Rows are points. The last column is the point's height on a tilted bowl or saddle (a function of degree 2), plus a little noise. Count its main directions that bend up, bend down and stay straight.
In the rows, zero is written as 128.

Points (9 x 3):
[[ 70 154 169]
 [139 173 156]
 [173 122 145]
 [135 127  91]
 [149 137 111]
 [122  80 104]
 [119 168 137]
 [141 105  94]
 [147 118 100]]
Directions: 2 up, 0 down, 0 straight

Points, 18 rows:
[[ 96 148 108 111]
 [ 80  93  85  97]
 [ 97 115 116 110]
 [128 142 148 115]
 [135 101  80  96]
 [142 198 143  80]
 [112 188 109  94]
 [112 187  91  98]
 [ 91 133 142  95]
 [120 165 127 108]
 [152 154 144 112]
 [128 115 114 116]
 [112 152 141 107]
 [134 182 135  97]
 [106 114 126 112]
 [ 77 128 142  78]
 [126 132 124 119]
 [122  96  88 103]]
Directions: 0 up, 2 down, 1 straight

Points:
[[108 134 111 142 148]
 [150 111 125 148 143]
 [ 82  89 138  93 143]
 [175 111 131 181 166]
 [118 114 139  64 163]
 [146  41  85 110 188]
 [ 79 120 155 114 141]
 [115  97 104 119 148]
 [108 140 121 128 144]
 [135 135  90 134 152]
 [ 66 156 128 138 164]
 [ 99 122 164  96 145]
 [115 145  95  89 172]
 [119 126 127 122 139]
 [104 115 142 127 138]
 [158 123 131 123 138]
 [188 168 113 105 147]
 [155 114 129 103 142]
 [174 110 139 146 147]
 [131 167 140  68 177]
 [149 145  79 132 157]
 [126 121 136 136 139]
 [105 122 158  81 151]
 [131  70 118 142 154]
 [132 151 149 182 169]]
Directions: 3 up, 0 down, 1 straight

Points, 48 rows:
[[109 132 143  84 149 135 116]
 [ 64 114 128 149  93 113  98]
 [146 162 148 103 155  72  99]
 [112 143  96 139  63 117 120]
 [124 132 147 146 107 138 125]
 [130 198 127 130 100 109  93]
 [122 154 156  77 136  78 100]
 [ 65 151 149 101 121 120 122]
 [125 179 118 164 102 124  82]
 [ 86 154 142 152 141 149 127]
 [138 122 156 173 134 140 128]
 [132 155 159 128 131 155 112]
 [126 158  93 119 124  57 110]
 [112 148 139 120 166 152 126]
 [155 119 124 124 108 162 124]
 [149 166  73  85 137 108 207]
 [138  97  78 147 158 166 108]
 [158 164 122 165 141  86  72]
 [125  88 142 140 130 144 126]
 [126 199 156 174 110  89  70]
 [118 148 144 112  88 107 116]
 [138 142 115 124 105 100 117]
 [ 98 145  81 124 108 178  79]
 [133 123 138 177  96 148 126]
 [132 148  99 131  52 109 140]
 [144 131 125 144 159  92 115]
 [148 112 147 149 124 102 106]
 [168  72 145 125 102 107 142]
 [144  96 132 149 144 129 120]
 [106 149 165  73 167 145 113]
 [144 116 100 149 113 114 122]
 [109  95 160 133 132 111 125]
 [112 154 153 128 115 149 118]
 [147 132  91  88 102 115 174]
 [121 130  89 138 137 123 130]
 [ 90 107 148 152 101 149 133]
 [143 147  50 150 123  96 147]
 [153 155 143 168 117 147  97]
 [139 171 131 161 137 145  95]
 [ 93 151 145 143 149  51 101]
 [ 98 102  88  82 121 124 146]
 [146 112 129 147 159 127 119]
 [165 133  79 115 125  77 151]
 [155  64 122 135 154 143 119]
 [151 100 115 134  91 152 154]
 [135  74 131 118 167 191  58]
 [ 94 140  95 136 140 151 108]
 [155 152  78 113  91 154 157]]
Directions: 2 up, 3 down, 1 straight
